Each row of a before or after table is a point. One or more steps were done to the points. Then noise was added and the rows were shuffled. The steps act on how far a point lies along the listed directions, d1 being the first. Name the steps. A step turns or swaps two directions, mirrors them in a line or flattens them onto one, adds a multiple of one to another, or multiplies one. Angles are multiples of 10 degrees, from the lower direction toward the higher: turns from -170 to 170, lines from 10 to 170 but not 90. Use the fewest steps. Two steps may share a direction if one is a turn and the other turns, adds or multiplies; they go together, in the order done. Otherwise the lowest direction goes first.

Directions:
(1): [-55   8   5]
(2): [  0 -30  47]
(3): [ 9 47 30]
Before (14 x 3):
[[-33  -7 -29]
 [ 26  45  34]
 [ 29   2  69]
 [-22  -9 -41]
 [ -3  22  31]
 [-53 -13 -40]
 [ 41  18  12]
 [-23 -24 -23]
 [ 11  10  38]
 [ 32  22  14]
 [-15 -13 -29]
 [-22 -29 -26]
 [ 26   0  51]
 [-26 -21 -31]]
After (14 x 3):
[[ 19  84  48]
 [-10 -55 -32]
 [ -5  30  46]
 [ -7  42  66]
 [-11 -49 -27]
 [ -1  34  42]
 [  1  40  42]
 [  1 -38 -43]
 [-10 -55 -37]
 [ 16  45   9]
 [ -5 -35 -35]
 [ -6 -34 -25]
 [ -9 -48 -36]
 [ 16  44  15]]
Steps: flatten d1 and d2 onto the line at 60 degrees; multiply d3 by 1.6

Directions:
(1): [-20 -48 -47 -52   4 -20 -16 -12]
(2): [-51 -26  39   8   5 -19  -8  56]
Before, 10 rows:
[[   4  -12   -6   -5    6   -4    5   -3]
 [   6   28   56   59   11   32    5   43]
 [  -9    0  -31  -13    7   -1   15  -25]
 [-121  -93   75   11   14  -29    1  102]
 [ -17   12   42   29    3    8   15   27]
 [  42    0  -32  -14   -7   10    2  -16]
 [  -5  -24  -17  -32   18   -9  -29    2]
 [  15    2   -5   11   -4    6   15    1]
 [  37   69   28   59  -16   23   29  -29]
 [ -43  -35  -21  -20    8  -13   20   36]]
After, 10 rows:
[[ -42  -38  -22  -22    7  -16   23   32]
 [  -1    5    4    5    4    8   14   -6]
 [ -11  -17   -4  -18   22   -9  -34   16]
 [ -82 -108  -13  -49   11  -30   -2   30]
 [ -19    5   -8    5    8    1   13   -6]
 [  12    0   -3   13   -3    7   15    1]
 [   2   -8   -4   -6    8   -3    7    4]
 [  24    7    0    5   -4    8    3   12]
 [  44   64   13   48  -13   21   34  -39]
 [  26   21    1   26   14   35    2   -4]]
Steps: flatten d1 and d2 onto the line at 40 degrees

Directions:
(1): [ -5  12  48  53  39  27  20 -35  29  48   5 -18]
(2): [-16  84  -5  -7 -32  48   1 -11   4 -22  33  10]
(3): [-45  41 -10 -17  47 -48 -20   0 -26   5   9 -53]
Before, 12 rows:
[[ 17 -28  36  17 -10  44   6 -24  43  43 -33  17]
 [  8  22  25  21 -25  53  -2 -10  21   3   7  22]
 [-46 101  -9 -16 -45  41   2 -11  -4 -34  43   9]
 [-22 -17  17  35  73 -11   5 -25   5  25  -1 -26]
 [ -3  17   3  34  10  27   5 -32  45  38  -6  12]
 [-11   3  47  25  39   6  10 -26  28  21 -19 -12]
 [-42 103  32  34  20  16  -7 -13  -5  34  26 -38]
 [ 24 -34 -12 -28 -16 -35   8  -1 -24 -14 -17   5]
 [ 13   5 -30 -34 -92  47 -15  20  -1 -41  -4  51]
 [  8 -32  47  43  56   8  22 -28  14  49  -4 -11]
 [ 12  41 -12 -19 -31  33 -11  17   7 -27  24   7]
 [ 15 -57   1 -22 -17  -3   1  11  -5   7   5  10]]
After:
[[  19    0   -8  -25  -30   -6   13   -9  -18  -17    2   10]
 [ -11    0   46   24   43   -2    7  -22   25   24  -21  -17]
 [ -60   51   16   14   69  -61  -28    9  -34   41    4  -75]
 [ -41   10   16   34   84  -20   -1  -30   -2   25    5  -46]
 [  49  -44  -25  -21 -119   66   -5   24   17  -43  -21   85]
 [   7  -22   49   46   51   18   27  -29   15   45    2   -8]
 [ -35   16  -23  -33  -20  -29  -10   12  -21  -30    8   -4]
 [  13  -21   -2   32    3   16    5  -26   43   37  -17   25]
 [  20  -34   10   -9  -36   32    6    2    7    2   17   26]
 [  27   -5  -16  -20  -30   15  -13   28    4  -28    9   17]
 [  38  -39   24   21  -36   48    4   -2   22   -1  -13   39]
 [  46  -56   41   29  -39   72   19  -31   52   44  -40   48]]
Steps: flatten d1 and d2 onto the line at 160 degrees; multiply d3 by 2

Directions:
(1): [-13   7 -11 -13 -41   0  49  -7   6  66  -1  -4  47  -2 -38 -18  83 -29
 -11 -12]
(2): [ 65   2  36 -15  29 -28 -55   4  25  66 -22 -17  23  38 -33  13 -28 -19
  10 -16]
(3): [  1  21  49  16   9  30  -5  27 -22 -16  23 -82 -13 -20 -10   4  14   0
 -59 -61]
(4): [ 55 -22 -31   7  38  -6  55  41   9  27 -38  -8 -22 -79   7  -4  -4  25
  18 -15]
(5): [ 19  27  40   4 -63  50  -3  14  39   4  -5  19   1 -45 -42  29 -28  22
 -20  59]
(6): [ 25 -33 -11  60 -43 -46 -24  22   4  10   6 -30  29  18  46  -9  24  59
 -32  33]
Before, 11 rows:
[[ -26   11  -12  -71   29   27  -18  -29   27   -2   -8   78  -19   -3
   -27    1  -39  -33   48   26]
 [  26   14   -3  -18    4  -17  -29  -11   35   15  -21    6   13   11
   -10   -5  -36    5   16   30]
 [  -3  -11  -28   -9   27  -29   -4  -22    0    1  -18   16   -2   18
    21   -5   -7  -14   36   -8]
 [ -31    8  -24    3    7  -21   38  -19  -26   17   -3    2   25   26
    -6  -30   61  -27    6  -20]
 [ -43   25   -8  -45   32   12  -12  -29   -3  -37   -3   41   -3   35
   -27   18  -31  -44   37  -13]
 [ -79   -8  -30   11  -41   43   34   -6  -23  -58   37   20   -5  -19
    22  -44   62   -8    1   18]
 [  -5  -21  -28   31   -6  -17   30   -3   -8    9  -10   -9    4   -4
    15  -23   24  -11   17    7]
 [ -17    7    0  -19   -6   12   21  -11   -8   39  -12  -13   24    9
     1   -4   44  -39   -1  -19]
 [   3  -10  -12   -3  -28  -12   29    0    1   23   10   -5   29   14
    -4  -11   23   -1   -3    0]
 [  21   -9    4    4   25   11   44    6    0    3   -8  -23  -13  -38
    17    8   20   29    7  -16]
 [-114   39   25   24  -81   44  -18  -48  -54 -121   78  -44  -31   24
    35   -8   41    9  -68    7]]
After:
[[-13  11   0 -45 -32  23 -40 -25  50  12  -7  87   9   3 -29  10 -45   0
   30  88]
 [-11   5   1  -1 -25  31  27   8  -2  12 -12  -9   2 -30  16   7  15  -1
  -10  11]
 [ 10  25  10 -30 -17  40   4   4  41  -8 -29  49  -2 -29 -53  35 -47  -3
   25  46]
 [  3  10 -17 -22  18 -23 -35 -22  22   0 -12  12  10  28   5 -12 -36  -2
   27  21]
 [-36  48   6 -47  31  72  95  -7 -42 -26   8 -49 -63 -88 -44 -12  54 -53
  -14 -92]
 [  3  -7  24  23 -20  -4  -1  -6  -2  -5  17 -33  16  14  25   8  37  40
  -20   7]
 [-48  -4 -29  -7 -33  47  62  10  -7  -5  10  20  -4 -53 -10 -41  69 -22
   10   2]
 [ -3 -23 -23  41 -17 -18  33   0  -2  11 -14  -1   1 -11  20 -20  21  -3
   13  21]
 [ -7 -10 -23  -5 -10  -7  44   2  -4  -3   8   1   6   2  12  -5   7   3
    7  -5]
 [  1  10 -22  20 -13  10  61  12  -2   5 -19  18   1 -48 -11 -14  27  20
    1  22]
 [ 24 -10 -21  12  -8 -21   3  -3  30  17 -35  24   0 -21   7   9 -21  18
   31  36]]
Steps: flatten d1 and d2 onto the line at 130 degrees; multiply d3 by 1.3; turn d5 and d6 by 110 degrees; turn d4 and d6 by 110 degrees
